Each row is a point. Two turns around zero, p and q, are shown by what they do to some points. Write where each new point lands after one turn and then the other. Backwards means that the second turn is done in reverse. Each puzzle has new turns, and all numbers are rounded.

Turn p:
-32, -27, -7 -> -17, -29, 26
40, -1, 8 -> 28, 30, 1
14, 35, -13 -> 13, 4, -38
-22, -8, 12 -> -23, -5, 11
Turn q:
-5, -23, -15 -> -17, -13, -17
-47, -10, -8 -> -46, 16, 0
33, 14, 25 -> 38, -10, 20
18, 19, -2 -> 25, 8, -2
Where do these land?
q, then p: -2, -8, 13 -> -9, 5, 12
p, then q: -17, 35, 11 -> -23, 24, -24
p, then q backwards: 48, -22, -16 -> 35, 39, 17
p, then q: -29, -5, -7 -> -28, -12, 4

Turn p:
4, -2, -21, -19 -> 23, -2, -11, 13
-24, -6, -27, -8 -> 1, -8, -30, 21
17, 9, -12, 15 -> 0, 12, 17, 17
14, -9, 20, 13 -> -8, -8, 24, -12
25, 26, 36, 37 -> -26, 29, 46, -19
-22, -21, -5, -20 -> 6, -24, -27, -3
-12, 2, 9, -19 -> 6, 0, -17, -16
Turn q:
-5, 17, -22, 27 -> -5, 28, -21, 17
-2, -15, -14, -2 -> 2, -2, -15, -14
5, 0, 0, 25 -> 3, 0, -15, 20
19, -23, 6, -23 -> 21, -22, 8, -21
-28, 2, 48, -20 -> -34, -30, 38, 3
10, 19, -19, -7 -> 11, 26, 5, -5
Where do these land?
q, then p: 27, 23, 28, -26 -> -6, -2, 34, -39
q, then p: -26, -3, -6, 13 -> -11, 1, -24, 13
q, then p: 25, 3, 22, 1 -> -5, -11, 31, -6
p, then q: -20, -24, -17, -4 -> 2, -5, -34, -9
p, then q: -6, 1, -26, 16 -> -10, 5, -21, 20

Turn p:
13, -4, 10, -14, 14, -9 -> 12, -1, 16, -10, 14, -8
-7, -10, -6, 1, -16, -10 -> -12, -13, -11, -11, -3, 3
14, -15, 4, 2, -13, 18 -> 14, 3, -1, -13, -17, 16
17, -16, 1, 9, 31, -33 -> 27, -26, 0, -2, 20, -29
-17, 12, 15, -2, -20, 6 -> -25, 11, 7, -3, -17, 0
17, 20, -12, -9, -9, -7 -> -2, 21, -15, -10, 17, -2
-30, 5, -15, -17, -13, 40 -> -25, 12, 7, 19, -8, 44
-30, 19, -5, 0, -7, 16 -> -28, 11, 1, 23, -8, 11
22, -12, 8, 30, 33, -20 -> 39, -18, -4, 8, 1, -34
Turn q:
-27, -25, -11, 8, -12, 0 -> -37, -7, -10, -1, 13, -3
24, 10, -5, 30, 5, -4 -> 5, 9, 15, 29, -20, -7
25, 16, 19, 5, -24, -17 -> 12, 27, -11, -1, -34, 3
27, 3, 28, 4, 7, -19 -> 18, 0, 5, -7, -39, -8
-11, -14, 26, -10, 6, 28 -> -4, -24, 7, -20, 0, 30
-11, -13, -21, -20, -17, -1 -> -8, -1, -29, -2, 22, -3
-18, 20, -15, -11, 12, -1 -> 8, 10, 11, -7, 28, -9
-10, 3, -21, -7, 23, 13 -> 7, -13, 13, 7, 29, -4
Where do these land?
p, then q backwards: 24, 6, 3, -1, 5, -17 -> -6, 11, -8, -20, 7, -17
p, then q: -3, -5, 13, 14, -14, -2 -> -8, 10, -20, -5, 1, 0
q, then p: 15, 7, -5, -1, 4, 18 -> 20, 6, -4, 2, -13, 1
p, then q: 2, -4, 13, -11, 3, 6 -> 6, -1, 1, -12, -9, 10
q, then p: -48, -19, 3, -5, 9, -9 -> -21, -26, 34, 7, 22, 4
p, then q: -39, 17, 4, -21, 2, -7 -> -29, -1, 28, -26, 6, 0
p, then q: 28, 1, 9, 40, 9, -6 -> 13, 18, -26, 22, -19, -24
q, then p: 21, -4, -40, -14, -19, 18 -> 30, -4, -31, 32, 2, 1

Turn p:
-9, -2, -5, 17, 13, 2 -> 4, -16, -10, 13, 1, 6
-16, 10, -1, -3, 10, -8 -> -6, -8, -15, 2, 5, -14
-16, 7, 4, -1, -23, -16 -> 8, -2, 12, -2, 9, -28
48, 6, 5, 2, 8, 5 -> 11, 37, -8, -1, -11, 28
-12, -18, 8, -2, 4, -7 -> -8, -11, 6, -1, 20, 3
10, -2, 2, -4, 1, 30 -> -14, 6, 9, 5, -21, 15
-5, -1, -13, -9, -13, -7 -> 5, -6, 6, -17, -2, -11
Turn q:
16, -4, -3, 6, 0, 2 -> 12, 7, -2, -2, -6, -9
-13, -5, 22, 12, 1, -12 -> -16, -3, -19, 15, 7, -6
12, 26, -28, -6, 3, 7 -> 23, 13, 17, -17, 9, 18
-14, -23, 21, 10, -23, -11 -> -33, -2, -19, 1, -9, -20
2, 10, 4, -14, 6, 16 -> 3, 1, 21, 11, -1, 7
-5, -11, -8, 8, 1, 14 -> 1, 0, -5, -1, -19, 8
2, 7, -9, -16, 12, -17 -> 10, -16, 7, -8, 19, 1
Where do these land?
p, then q: 1, -1, 19, 15, 14, 0 -> 12, 9, -16, 6, -6, 15
p, then q: 4, 8, -11, 3, -28, -6 -> 0, 6, 7, 0, 15, -27
p, then q: -14, 3, -12, -2, -13, -11 -> 2, -14, -1, -5, 7, -19
q, then p backwards: -13, -9, -12, 3, -7, -7 -> -1, -4, -14, -13, 11, 2
p, then q backwards: 11, -4, 33, -17, 19, 12 -> -23, 24, 18, 11, -20, 6
p, then q: 18, -17, 22, -3, 26, 1 -> 8, 6, 6, 16, -10, 36
p, then q: -16, 7, -16, 9, -12, 5 -> -6, -3, -9, -10, -4, -24
q, then p backwards: 10, 13, -4, -13, 14, -5 -> -1, -14, 3, 13, -11, -13
q, then p: -2, -1, -19, 6, -12, 9 -> -10, 9, 9, -9, -13, -11

Turn p:
8, 7, -39, -9, 3, 15, -15, 17 -> 19, -4, -11, -41, -11, 6, -5, 9
12, 41, -34, 15, 10, 7, -18, 0 -> 16, 6, -27, -19, -9, 27, -18, 35
5, -23, 11, -17, -3, -5, 22, 2 -> 2, 7, 11, 4, 12, -20, 19, -20
-12, 15, -14, -14, 17, -9, -5, 12 -> -12, 4, -7, -23, 2, -10, -1, 22
-9, -16, 19, 8, -18, -10, 26, 12 -> -3, -17, -1, 25, 5, -18, 24, -13
5, -15, 31, -20, -19, -10, 29, -13 -> -6, 19, 4, 28, 6, -24, 17, -31
-12, -20, 27, 2, 3, 12, 29, -14 -> -11, 6, 25, 25, 2, 2, 29, -14
-3, 13, 14, 9, -3, 13, -29, 1 -> -3, -7, 7, 7, -23, 7, -25, 9
-9, 5, -28, 6, -2, -5, -23, -12 -> -10, -7, -16, -21, 2, 22, -17, -1
13, -7, 14, 20, 13, -7, -16, -4 -> 6, -7, 16, 14, 14, 7, -22, 6
Turn q:
-28, -15, 11, -7, -4, -1, -7, -16 -> -30, 1, 0, -2, 1, -17, -5, -17
-18, 19, -3, -7, 48, -10, 25, -1 -> -8, 5, 16, 14, -13, -18, 48, 22
6, -8, -12, -15, 5, -22, -21, -6 -> -2, -8, -25, -11, 21, -11, 6, 7
9, 26, -6, -11, -3, 18, -6, 38 -> 1, 9, -2, 9, -5, 34, -10, 36
9, -9, -18, -3, 4, -8, 17, 9 -> 11, -11, -12, -5, -12, 9, 18, 0
-3, 1, 3, 39, -25, 3, 14, -12 -> 23, 2, 12, 5, -23, -13, -24, -24
-2, -9, 14, 11, 14, 10, -3, 18 -> -6, -17, 15, 20, 3, 9, -2, 2
-1, 4, 22, -7, -29, -21, 18, -18 -> -1, 2, 15, -41, -12, -15, -12, -9
25, 9, -9, 23, -1, 8, -24, -26 -> 32, 17, -5, 11, 28, -10, -12, -11
3, -17, -1, -22, -8, 23, -15, 13 -> -20, 0, -12, 1, 14, 31, -7, -5
Where do these land?
q, then p: 3, 11, 13, -4, -11, 16, -9, 1 -> -5, 2, 9, 0, -17, 0, -14, 14
p, then q: -18, 17, -27, 8, 18, 19, -15, 13 -> -26, -3, -11, -7, -7, 39, -7, 5
p, then q: -2, 13, 31, 8, -13, -20, -24, 0 -> 2, -16, -16, 21, 7, -24, -28, -1
p, then q: 6, -27, -8, 7, -13, 2, -14, 3 -> -4, 0, -1, -7, 24, -2, 6, -24
q, then p: -24, 10, 23, -15, -14, -5, -3, -12 -> -35, 0, -6, -1, -9, -18, -10, 5
p, then q: -9, -10, 3, 5, 28, -2, 15, -20 -> -12, 5, 30, 17, -8, 1, 12, 8
p, then q: 28, 19, -14, -16, 31, -13, -5, 28 -> 5, -19, -11, -13, 16, 15, 11, 47
p, then q: -3, -2, -7, -3, -9, 0, 30, -31 -> 12, 30, 11, 11, -19, -5, 17, -6
p, then q: 19, -31, -13, 10, -17, 3, 26, 18 -> 25, -9, 8, -17, 9, 4, 32, -26

Turn p:
9, 3, -28, -13, 21, 25, 29, -11, 5 -> -42, -7, -32, 6, -4, 7, 2, -11, -9
-31, 30, -27, -1, -19, -19, -5, 9, -10 -> -8, 21, 22, -31, -26, -21, -9, -20, 5
-16, -18, 18, 5, 10, -2, 9, 16, -1 -> 4, 16, 7, 26, -2, 8, -4, 10, 13
1, -29, 2, 8, 25, -9, 7, 1, 20 -> 4, 10, -19, 30, 21, -3, 0, -5, 13
-12, 10, 8, 30, -25, 15, -17, 5, 40 -> 10, -35, 23, -4, 6, -2, -15, -16, 40
2, 10, 35, -1, -6, 16, 4, 10, -25 -> 2, -5, 23, 2, -9, 24, -7, 31, -13
31, 22, 24, -21, -9, -19, -29, -20, -21 -> 20, -6, 17, -32, 23, -2, 18, 19, -40
11, 28, -17, -25, 12, -38, 35, 21, 28 -> -38, 40, -15, -34, 29, -4, 4, 3, 24
-22, -27, 31, 26, -7, 29, -27, -31, 3 -> 33, -37, 26, 41, -4, 14, 1, -20, -7
24, -10, -29, 2, -13, 20, 30, -28, -21 -> -5, -13, -44, -12, -24, 25, 1, -15, -23
23, -2, 7, 16, 23, -13, -22, 3, 3 -> 15, -5, -7, 6, 29, -20, -15, 13, -9
-19, -16, -24, -24, -12, -5, -12, 25, -21 -> 2, 20, 0, 0, -39, -26, 21, 10, 5
Turn q:
26, 7, -20, -1, -1, -34, -18, 27, 4 -> 15, 8, -7, 17, 7, -18, -17, -26, -38
2, -9, -8, -13, -33, -4, -3, 2, 22 -> -16, -18, -17, 17, 17, -14, -16, 0, 3
-13, -24, 3, 19, -24, 32, 29, 13, 2 -> -20, -16, -25, 10, -12, 26, 12, -13, 35
14, -23, -17, -4, 35, 17, -17, -18, 10 -> 20, 36, -6, -10, -6, -8, -25, 13, 22
-48, 5, 13, 11, -17, -32, 11, 10, -8 -> -1, -32, 33, 33, 10, 19, 24, -3, -5
16, 22, 27, 26, 8, -6, 19, 17, 13 -> 3, -17, 12, -24, -12, -8, 14, -41, -2
27, 17, 27, -12, 32, -1, -20, -21, -13 -> 8, 16, 20, -39, -23, -22, -6, 18, -19
-22, 40, 9, 16, 6, 7, -4, -23, 8 -> -9, 6, 30, -18, 20, -12, 33, 2, 10
13, 14, 12, -36, -19, 3, 10, 14, -24 -> -8, -24, -25, -12, -6, 4, 7, 18, -35
13, -23, -15, -6, 13, -37, 28, -10, -41 -> 9, 6, 12, 0, -6, 52, -33, 2, -31
-21, 3, -4, -16, 15, 40, 0, 3, 21 -> 18, 1, -21, -10, 9, -10, 20, 19, 35
-7, -30, -27, 15, -16, 17, -33, -14, 8 -> -20, 32, -9, 34, 3, -10, -14, 9, 27
Where do these land?
q, then p backwards: -19, -34, -3, 39, 3, 20, 7, 35, 27 -> -32, -46, -16, 17, -17, 8, 12, 0, 36
p, then q: -11, -3, 6, -5, -23, 5, -12, 1, -9 -> -16, -20, -8, -6, -10, 0, -9, -3, -2
p, then q: 8, 17, -17, -27, 18, -26, -18, -12, -8 -> 18, -7, 20, -9, 10, 25, 4, 13, -34
p, then q backwards: 33, -31, 32, -12, 28, -23, 7, -7, -20 -> -21, 12, -48, -34, 6, -2, -11, 10, -27
p, then q backwards: 19, 24, 21, 16, -17, -17, 26, -1, 0 -> 9, -4, -16, -10, 19, -1, 35, -29, -6
q, then p: -7, 24, -26, -26, -26, 13, 4, -24, 26 -> -28, 31, -6, 30, 14, -34, -5, -1, 1
p, then q: 14, -8, -16, -17, -30, -25, 4, -10, -19 -> -8, -7, -28, -22, 21, 12, -8, 10, -25
p, then q: -13, -22, -9, 3, 24, 23, 7, 17, -19 -> -22, 9, 6, 30, 5, 3, 18, -26, -1
p, then q: 11, 20, -18, 27, 26, 13, -23, -24, -7 -> 1, 27, 25, 25, -18, 9, -19, 24, -15
p, then q: -8, 25, 3, -21, -29, 26, -21, 30, 26 -> 14, -58, -1, 16, -7, -6, -16, 2, 22
p, then q: -27, -12, 26, 22, 27, -8, 18, -5, 2 -> -11, 27, 21, -14, -13, -21, 26, -15, 14
